Each row is a point. Examples show where two turns around zero, p and q, send a point. Write where each new point lands after one turn and then the other. Backwards means that the second turn is done in reverse. Each puzzle has new turns, and all numbers are rounded.
In the rows, zero is written as 128.

Turn p:
[160 109 151] => [114  86 126]
[148 108 119] => [144 103 125]
[ 92 109 115] => [144 151  96]
[112 186 127] => [110 171 166]
Turn q:
[154 147 109] => [157 106 119]
[112 140  82] => [151 145  87]
[148 122 173] => [112 109 171]
[123 130 172] => [114 135 170]
[102 101 105] => [105 146  95]
Where do these land?
q, then p: [131 140 159] => [ 96 119 122]
p, then q: [122 118 149] => [125 143 110]
p, then q: [ 91  79 100] => [165  91  85]
q, then p backwards: [177 159 109] => [164  90  96]
p, then q: [119 144 123] => [140 133 142]

Turn p:
[124 139 138 102 121 121] => [129 128 125 105 110 117]
[140 170 134 153  67 106] => [138 144 191  90 124 159]
[111 147 156 163 133 145] => [154 156 115 122 149 157]
[ 76 150 110 142 120 151] => [118 172 113 139 103 165]
[102  85 122 111  92 145] => [ 67 147 120 119 136 119]
[140 127 100 100 170 147] => [127  91  95 155 104 124]
[166 128 141  99 186  68] => [182  88 132 140 117  60]
[149 103 137 128 156 144] => [130 102 104 141 154 118]
[144 103 114 154 107 124] => [108 124 157 142 155 133]
Turn q:
[135 117  82 132  92 146] => [108 114  71 133 119 130]
[154 135 123 152 121 108] => [118 160 119 133 120 106]
[155 125 117 115 129 143] => [140 134 102 116 144 128]
[ 94  62 161 131 142 136] => [121  90 161 176 173 133]
[105  83 173 104 156 116] => [153 112 175 165 165 145]
[149 179 134 146 119 146] => [107 154 126  78 117 122]
[142 179 122 119  89 122] => [114 162 110  98  93 154]
[ 90 144 111 125 175 106] => [162  99 159 127  92 106]
Where do these land?
p, then q backwards: [119 100 159 106 132 114] => [159 131 114 157 146 143]
q, then p: [164 124 136 166 160 133] => [170 133 141 132 104  92]
q, then p: [111 153 101 167  89 136] => [ 87 175 139 123 101 127]
q, then p: [121  79 123  94 141 137] => [132 101 121 168 166 131]
q, then p: [ 89 121 122 140 147 166] => [102 137 111 135 151  84]
q, then p backwards: [163 147 165 124  98 128] => [ 89 127 144 154  93 143]
p, then q: [130 172  91  99 128  82] => [ 85 173 121 152 138 169]
